Each row is a point. The ring and each string are closed loops that go straight from each point to the next, and from the last back to the first. Before rounding, they use only three directions, however many columns there are. How many times does the string pass through the ring? Passing back the other way cancels.
In the rows, zero is written as 128.

Ring (8 x 3)
[[117 134  70]
 [130 161  79]
 [129 171 105]
 [116 152 137]
 [ 95 112 151]
 [ 83  93 142]
 [ 79  86 115]
 [ 91  99  86]]
String (24 x 3)
[[102 137  40]
 [109 156  49]
 [134 167  50]
 [142 135  95]
 [114 142 101]
 [104 166  93]
 [136 193  89]
 [147 168 100]
 [137 141 107]
 [108 150 100]
 [119 198  69]
 [144 171  67]
 [138 135  83]
 [113 128  99]
 [ 99 136  74]
 [ 89 118  48]
 [ 81 126  81]
 [101 117 102]
 [115  83 102]
 [ 73  82  79]
 [ 69 102  79]
 [ 90 121  95]
 [119 103 102]
 [114 102  70]]
Times through: 1
String (21 x 3)
[[ 78 119 161]
 [ 86 130 143]
 [110 123 129]
 [129 122 145]
 [131 164 152]
 [115 189 121]
 [113 174 104]
 [118 146 104]
 [146 152  97]
 [146 179  76]
 [131 197  65]
 [111 184  79]
 [110 146 102]
 [134 146 110]
 [146 170 122]
 [126 179 138]
 [102 161 140]
 [ 93 141 122]
 [113 116 136]
 [107 104 161]
 [101  98 169]]
Times through: 4

Ring (8 x 8)
[[104 148 160 128  86 129 165 101]
 [129 154 139 132  61 101 140  69]
 [140 146 135 144  74 107 116  75]
 [137 122 149 161 125 146  95 119]
 [156 107 157 159 175 162  90 148]
 [172 111 156 144 186 152 103 145]
 [155 120 162 133 170 148 130 140]
 [116 133 169 129 133 149 160 131]]
String (23 x 8)
[[ 54 126 202 132 145 195 197 174]
 [133 147 156 115 109 118 166 101]
 [166 142 138 126 110 103 128  86]
 [104 137 164 138 106 145 151 119]
 [ 67 151 170 134  66 142 179 106]
 [ 77 157 159 133  47 125 172  86]
 [ 85 140 165 146  86 148 150 114]
 [106 149 148 143  62 120 139  83]
 [104 142 151 150  74 132 131  95]
 [131 132 152 145 115 136 123 112]
 [188 142 120 139  95  87  93  65]
 [169 132 130 153 106 112  85  86]
 [162 132 141 140 123 120 110 101]
 [131 121 158 154 137 153 111 131]
 [ 93  90 185 186 188 220  92 195]
 [181 105 148 159 184 152  75 141]
 [184 120 142 143 159 128  94 117]
 [130 119 163 149 150 159 121 140]
 [145 103 172 151 199 179 112 171]
 [180 107 161 137 209 157 110 157]
 [196 124 144 125 172 121 115 119]
 [136 128 158 140 135 143 129 125]
 [ 89 121 185 142 151 181 159 162]]
Times through: 3
String (30 x 8)
[[186 120 136 150 150 126  81 111]
 [147  92 166 176 201 190  73 175]
 [136  95 172 170 199 192  89 178]
 [129 114 166 154 159 167 115 148]
 [157 124 150 143 145 137 112 121]
 [203 121 138 135 169 119  94 114]
 [218 109 145 133 210 133  92 138]
 [163 108 166 139 201 163 119 161]
 [113 114 178 146 169 179 139 164]
 [143 129 154 139 135 138 126 120]
 [173 133 145 126 139 116 126 105]
 [147 134 161 119 146 133 155 124]
 [ 63 128 196 132 141 187 190 166]
 [ 35 132 204 133 123 195 207 167]
 [ 99 147 168 120  98 135 182 112]
 [143 151 145 119  91 104 152  83]
 [136 136 152 136 113 129 133 106]
 [ 94 133 168 144 109 155 149 127]
 [ 80 157 159 131  51 125 173  87]
 [127 168 133 123  31  81 153  46]
 [152 165 123 124  40  72 134  39]
 [128 164 129 134  29  84 135  45]
 [108 143 150 147  75 129 132  94]
 [103 130 163 152 111 154 132 125]
 [177 141 129 136 102  97 106  76]
 [188 143 116 143  86  84  86  59]
 [132 126 141 170  98 138  83 103]
 [ 93 114 168 175 129 181 104 147]
 [127 122 158 156 133 154 111 130]
 [182 130 134 141 130 113  96  96]]
Times through: 3
